Every row gives one point. A path goes straight from each point to the next, and from the last back to the first. The post is the endless flat space through its rows: a point in 2 columns, a line in 3, a plane in 4, and so on, so that a path can go around it. Count how often the path circles the post. Going back the other way cancels.

Post (2 x 3)
[[-12  16 -58]
 [-23 -33  28]]
Path (16 x 3)
[[-48 -21   3]
 [-13  53 -81]
 [ 33  16 -12]
 [ 10  59 -10]
 [-16  33  18]
 [ 14  43 -31]
 [-35  41 -34]
 [-52 -41 -29]
 [-16 -72  -9]
 [ 26 -68  90]
 [-22  -2  64]
 [ 40  50  -8]
 [ 41  55 -47]
 [-17  36 -15]
 [-76  12 -37]
 [-26  14 -92]]
Times around: 1

Post (8 x 9)
[[ 54  23 -23 -26  16 -37 -11 -30 -42]
 [  7 -16 -30 -23  25 -16   5  -5 -12]
 [ 36  24  74 -20  14  -3  19  37 -44]
 [-41  26  23   0 -31 -26   8  19   9]
 [-11   9   9  27   2  34  16 -35 -39]
 [-95  28 -43  -5  11  15 -20 -21  38]
 [ 39 -31   5  -2  29  12 -47   2  -5]
 [-32  19 -20 -31 -18   9 -13  25  53]]
Path (26 x 9)
[[-10  56   8  -3  -2 -19 -19 -10  29]
 [  1  54 -40   0  -4  -9  12 -33  -5]
 [ 25 -18  -7 -24   7 -23  -1  29 -16]
 [  3  -8 -60  -8   0   2  24   7 -55]
 [-11  -3   2 -28 -41  14  17  36   1]
 [ -2 -32  26   2 -19  21  31   3 -32]
 [-21 -15   6  30 -35 -12  -9 -45   8]
 [ 52 -14  -1 -33  47   8  10  -3 -19]
 [ 47  29 -34 -13   9 -31  35  -7 -10]
 [ 32  18 -26  30 -50  12 -25   8  -4]
 [-48  12 -16  18 -43   6 -28   9 -15]
 [ -2 -40  28 -13 -10   4 -11   6 -35]
 [ -4 -12  35  24  25 -39 -32 -46 -38]
 [ 31  10   3 -28  34 -28 -12   9  -3]
 [-40  29 -45   2 -16   5  31  -2  36]
 [ 32 -25  -3 -19   2 -75  37  65   5]
 [ 10  20  55 -21   7 -25 -24  66 -26]
 [-10 -25 -28 -44   2 -29 -15  32  20]
 [-24  12  38   5   9  16 -30 -22 -17]
 [ -5   2  19 -66  31  20  23  10  40]
 [  9  24  42  38 -24 -14 -13 -12  22]
 [ 37 -11  -9  24   6 -23 -36   6  -9]
 [-34 -10   3  47   5  29 -33  30 -12]
 [  9 -12  27  24 -58   9 -17  -9 -65]
 [-11 -34 -19 -15 -28  14 -32 -27  14]
 [  2 -12  -5 -18  32 -53  -3 -11 -21]]
Times around: 4

Post (17 x 18)
[[ 22 -31  -1  -1 -29 -37 -26  -7  -6  22   8  16  11 -19  13  35  12  21]
 [-13  17  13  13  -7   5  -2  29 -11  -3 -21   6 -10 -13  19 -22  25  56]
 [  5  -3  -1   8  -2 -33  -3 -17  13  28  29   7  19   2 -35   1  -9  10]
 [  6 -15  -8   8 -21  11  24   5  -3  23  20  -2   8  -2  -5  17 -14  25]
 [ 16  -8   0  35  -9  66 -26 -10 -13  -6 -60   0  -6  16  47  -7  37 -25]
 [ 13 -11  -4   5 -24 -15   2 -23   6   6  11 -27  -7  15 -14  -5  10 -38]
 [  5  32  -3 -17 -12 -12  21 -29 -21 -37  47   2  25  22 -23  19  10  19]
 [ -9 -19  18  46  -2  12   4  27 -14   5 -16 -11   4 -22 -21   7  17  22]
 [ 25  23 -12 -15  16 -30   9  -4  -7  -2  -8  -4 -18  10 -53   6   2  -1]
 [ -2 -17  -5 -24 -27  -3  13   5   0  25 -12  23  38  11  14   1  11 -31]
 [-24 -52   2  17 -20  32  42 -36 -15  12 -20  27 -14 -38  -9   0 -19  13]
 [  9  -3  -1  17   8  -8  15 -17 -26 -27  45  15   0   5  10  11   7   2]
 [ 16  -2  22  -4  -5   3   0 -17   4  -4   0 -17  16  32  24   9   5  -4]
 [ -6   1 -21   2  17   1  20 -12 -28  29 -19 -15  12 -14   2  46  23 -18]
 [ 11  37  17   2  31  49  -7  -6 -21  14   2 -15   6  -1  19  39  48 -18]
 [  7 -19 -24  -3   9 -11 -36 -17 -12 -10  22 -17 -10  17  -9  15  14 -22]
 [  3 -12  -4  10  -9 -12 -10  -3   0  14  18   7  -8  24  -6  25  32   0]]
Path (24 x 18)
[[ 15  -9  33  28  12  48   1  -7 -15  -3 -23 -14  -6   8   8   0  27   3]
 [  7 -29 -45  23  -7   0  20  20  15  13  43  11 -27  23  14   1  -4  95]
 [ 42 -23   7   7 -11 -11  28  24   7 -10  11  -3  11  14  20  11   6   1]
 [ -2  -2 -19   5  -2   6  19 -51 -18 -17   4 -22   2  14 -25 -15  20   4]
 [-40   9 -27  14  -5  -5  -6 -35 -28   9  -4   9   3 -22 -27 -37   9  -6]
 [-20   9  15   3  -6   3 -26 -19  19  17   0   3 -30 -13 -31 -14  -1  -6]
 [ -9  -6  -3  -7 -24  -7 -29 -22  14  -3  39  22  -3 -25  -2  13   0  33]
 [  0  20   6   4  25 -17 -17  -3  14  36  -9 -26  30  20 -31  19 -16  11]
 [-19 -74  16  28  18  29 -12 -21   6  63 -26  35  51  10  35  31 -26  15]
 [ 27   6  11 -36 -20 -45  11 -35  -5  11  -6 -30  -7  39 -10  27   0   1]
 [-22   1  27  17  -4  36  -2  34 -18  10  21 -28  52  -3 -20  19 -27   5]
 [  0 -13  -6  16 -20 -32 -23 -53  -7   5  -8  -5  13 -10 -12   4   4 -12]
 [ -4   1 -20  28 -15  20 -17  -7  -6 -14 -19  -9 -47 -19  12 -32   8 -30]
 [ 15   7  20 -30   8   6  -1  24  -3   6  10  -1  58  -3 -11  52  24  33]
 [ -5  41 -11 -35  14   0  29  32  -2  -5  34  20  27  36  -4  -3   8  10]
 [ 48  36  -1   1  -1 -18  15   3 -23  16  -4  26   5 -33  30  51 -16  14]
 [-14 -33  17  13 -12  42  21  14  19  44  24 -14  -9 -18 -25  51  21  -2]
 [  3 -22 -40 -24  -2 -35  34  14 -14  -5  -5  -5  -1  -2  -2  -5  -1  39]
 [ 40 -59  12  13  13   1  -7  -7 -18  23 -19 -42 -15 -17  15  21 -42  -2]
 [ -1  39  -9  -3   5  25   3 -13 -20   8  -5  38 -21  -8 -24   5  28   7]
 [-15   5  25  -3 -10  -3  14  12  10  20  12  29  16   3 -18  32  14 -12]
 [ 29   7 -19   4  18 -37  12 -29   1  -7  17 -22 -19  19 -19  19  14 -29]
 [ 32 -16 -16   4 -27  17 -22  22 -29 -16 -45 -18   7   5  13  22  37   7]
 [-22  19  -8 -15  -4  -7  45  38 -22  30   9  24  12  11 -12 -32  -7  31]]
Times around: 2

Post (17 x 18)
[[-18 -35  -8  17 -13  31  46  -7 -25   5 -15  -8 -69 -19  -6 -48 -29   4]
 [ -8 -43  18 -11  13  39  38  -8 -35 -38 -19 -15 -24   0  48 -39 -39   7]
 [ 29  -3 -43 -11  40 -11  29  -5  -9 -40  -1 -38  19 -40   0 -24  14 -18]
 [ 18  47  -5  18 -20   1  16   0   7 -57 -11  -1  16  -6  -1  13 -19 -14]
 [ -1  13  49 -40   3   1 -49 -17 -24  -2 -14 -28  15 -54  31 -27  16  39]
 [  3  14  10 -16  -9 -19  54  21  50 -27 -26 -22  23  -5 -29  12  -3 -37]
 [ 14  42 -22  -7  25   2  24   4 -35   7   6  -9   5  20   8  -2  -2 -19]
 [-10  -1  -4 -55   3  50 -28  -7  23   4  -3 -16  33 -14  -1  43 -24 -13]
 [ 38 -24  29  -1 -46  17  73   3  -6  -7   2  -8 -21 -22  23  -6  -9 -56]
 [ 24 -26 -16 -23  25 -26  13 -11  -7  38 -11 -18 -19   5  40  32 -33  73]
 [  8  -5  26 -21  15  69  56  15  -3   0 -13 -31  13 -10  16 -21 -15  20]
 [  0 -12  13  40  15  -6 -49 -35 -18  -1 -30  -9  22 -28 -22  31  -1 -17]
 [  3 -46 -11  18  13  -1  -1  10  23 -26   0   1 -35  43 -16   5   5  20]
 [ 11 -32 -17   1 -62  -7  19 -12   1  30 -18 -29 -14  32  -6 -17  28 -17]
 [-15   1   3 -36  31  12 -12 -13  -7  34  36  -4  28 -14  57   6 -26  50]
 [ 28  61 -28 -25  35 -14 -33 -32 -11 -16 -22  37  33  -8  17  -5  60  27]
 [  4 -23 -27  10  25 -10  20  28 -37 -24  -7   5 -16   2  42  32  17  36]]
Path (26 x 18)
[[ 20  22   4  21 -30  -5 -13  40  29  11 -15 -10 -18  19 -22  11  15  31]
 [ 31  27 -24 -37  -6 -11 -11  -6  25 -17   0 -20  38 -64  22  34  18  12]
 [ -4 -28 -34 -29  31 -16  42   4  17  19  13 -29 -16  -5  17 -25  10   0]
 [ 46   8  -6   1  31  31  20   6 -41 -27   3 -10 -17 -33  81 -38   6  55]
 [ 33  -1  14 -39  49  47   0 -16 -13 -19  -2 -23  45 -28  45 -51   4  56]
 [ -9 -25  -3  28   1 -47  17  21   5 -10   2 -21   3  11 -33  48 -30 -47]
 [ -6  12 -53 -80   1  -8 -13 -20   1   4 -12 -62  47  -6  10  14  -2  16]
 [-51 -38  58  51 -31  33  22 -24 -12 -48 -35 -26 -47  49  21  15 -95 -17]
 [-16  39  33  61  -7 -14  44  30   6 -38 -49 -12  30   7  16  29 -27 -47]
 [-27   2 -51 -12  63   4  -7  23 -17  28  11  -3   8  45  10 -28  -2  13]
 [-32 -50 -52 -69 -11  61  52  61 -60  13 -23 -70 -47   8 -23 -27 -47 -20]
 [-42 -25 -21 -20  25  35 -31  10  14 -42  28   4  -3 -54 -48  37 -16 -74]
 [ 13 -18 -72 -65  -5  12  68   8 -22  14 -14  14 -21  17  38 -46 -11  21]
 [ 24  13   8   0 -49 -39  31  16  -5  21 -37  -7   3 -58  26  17  -8  23]
 [ 26 -31 -27  17  20 -19  -6 -20 -21 -28   3 -20  15  51   3  -6 -19  34]
 [ 21 -18  44  11 -36  41  11  26  23 -63   6 -41 -25  11 -47  50 -32 -21]
 [ 36  29 -77 -40 -14  -3  67 -41 -24 -27  -8  24 -36  -4  53  33 -33 -45]
 [-14  21  71  -8 -62  20 -15   3  -3  28 -20  -6  22 -12  44  47 -28  -1]
 [ 23 -33 -22 -17  80  19   1   4  17 -10   8 -40  52   3  34 -82  26  76]
 [  8  56  22  -3 -28  22 -22  -4 -16  25  35  42  62 -71  30  41  25   8]
 [ 30  19  39  37  24   3 -20 -48 -74  -8  11  18   6  21  14   3 -30  21]
 [ -8   7   2 -50  20  -4  26   2  -1 -40 -29 -66   8 -12   0 -22 -22 -11]
 [ -3   1  13  26  10  67 -16 -13   9  -6  -4  -8  27 -39 -19  18  18 -16]
 [ 20 -23 -28 -36  -9 -26 -48 -19   8  17 -44 -41 -31 -43  -9  -1  -4  -2]
 [ 20 -12  13  34   8  20  31 -12   2  33  22  34 -12  -7 -21 -29 -45  11]
 [  8 -45   1 -16  51  22  53  10  19  -9  -6  -4 -35   4 -44 -32  -7 -43]]
Times around: 3
